Each row is a point. The points of each table are mixes of a few directions, plus a little noise. How many directions does each table use, and how many do they share? Where both have some left over, give the other angles between the two spaces (their principal angles), to ten degrees, smallest first.

First (7 x 2):
[[-0.8  1.3]
 [-1.0  1.4]
 [-0.5  1.0]
 [-0.9  1.6]
 [-1.8  2.7]
 [-0.6  0.9]
 [ 5.5 -8.9]]
Second, 6 rows:
[[-2.0  3.1]
 [ 0.9 -1.4]
 [ 2.1 -3.2]
 [ 3.2 -5.0]
 [-0.4  0.7]
 [-3.7  5.8]]
Directions: first 1, second 1, shared 1

First:
[[-1.2  1.5 -3.2 -0.5 -0.2 -1.1]
 [ 2.0 -2.6  2.5  4.5  1.8  5.0]
 [-1.8  2.4 -1.0 -3.4 -1.9 -4.9]
 [-2.2  3.3  1.1  3.9 -2.5 -5.2]
 [ 1.3 -1.6  3.8  3.6  0.4  2.0]
 [ 1.9 -3.0 -3.1 -8.1  2.3  4.3]]
Second:
[[ 1.8 -0.1 -0.5 -0.1  5.1  0.8]
 [-1.2 -1.3 -2.5 -1.1 -1.8  1.6]
 [-1.3  0.1  2.5  2.0  5.9 -1.3]
 [ 7.7 -1.4 -0.4 -0.9 -2.3 -3.0]
 [-5.4  2.4  0.8  0.4  1.7  2.8]
 [ 1.9  3.0  3.3  0.9  1.7 -1.3]
 [-6.9 -3.7 -2.1  0.1 -8.4 -0.5]
 [-1.0  1.5  2.5  1.5  4.9 -0.4]
 [ 4.2 -0.5 -3.7 -3.0 -6.8  1.2]]
Directions: first 3, second 4, shared 1; angles 70, 70

First:
[[ -0.6  -1.8  -2.5   1.8   0.3  -1.8  -3.9   0.1  -0.1   2.2  -1.0]
 [ -2.9  -0.1   3.6   3.9  -4.7  -8.1  -1.6   4.0   2.6   2.4  -4.5]
 [  0.2  -1.5   3.4   0.1  -0.1  -6.7   0.3   0.6  -0.9   2.2   0.1]
 [ -3.1   0.3 -11.9   3.7   3.5  11.2  -5.9  -0.9   0.1   0.1   1.8]
 [  1.7  -1.5   0.4  -1.7   1.9  -1.9   0.1  -1.6  -1.9   1.0   1.9]
 [  4.8   0.3   3.4  -5.4  -0.5   2.3   3.5  -2.8  -0.1  -3.5  -0.4]
 [  0.5   2.0   0.5  -1.6   0.8   4.2   3.4  -0.4  -0.1  -2.6   1.8]
 [ -2.0   2.8   4.3   0.1   1.4  -2.3   5.6   1.8  -1.5  -0.4   4.2]
 [  1.7  -0.3  -1.0  -1.0  -2.4   3.0  -1.7  -1.1   2.3  -1.8  -3.9]]
Second, 8 rows:
[[-1.0 -0.2 -4.2 -2.9  3.6  0.5 -1.4  0.7 -8.4  3.5 -4.1]
 [-4.3  5.2  4.3  3.0 -3.8  0.4 -2.5  2.5  5.9 -3.0  7.1]
 [ 0.6 -0.8 -0.2 -1.5  3.2  1.1 -5.5 -0.4  0.7 -3.8  0.3]
 [-4.4 -1.8  6.3  0.3 -1.0  0.8 -1.9 -2.1  1.8 -4.0  0.8]
 [ 4.2 -3.3 -2.7 -0.7 -0.4 -1.6  4.6 -0.9 -2.8  2.8 -3.4]
 [-1.4  4.3  0.2  1.8  2.1  1.8 -0.3 -1.8  7.9  0.6  1.0]
 [ 2.7 -4.0 -0.5  0.6 -0.1  2.7  1.5  2.0 -2.3  1.0 -2.2]
 [ 3.5  0.6 -3.2 -0.6 -3.6 -5.7  5.3 -0.2 -2.7  2.9  0.4]]
Directions: first 4, second 6, shared 0; angles 30, 40, 60, 90
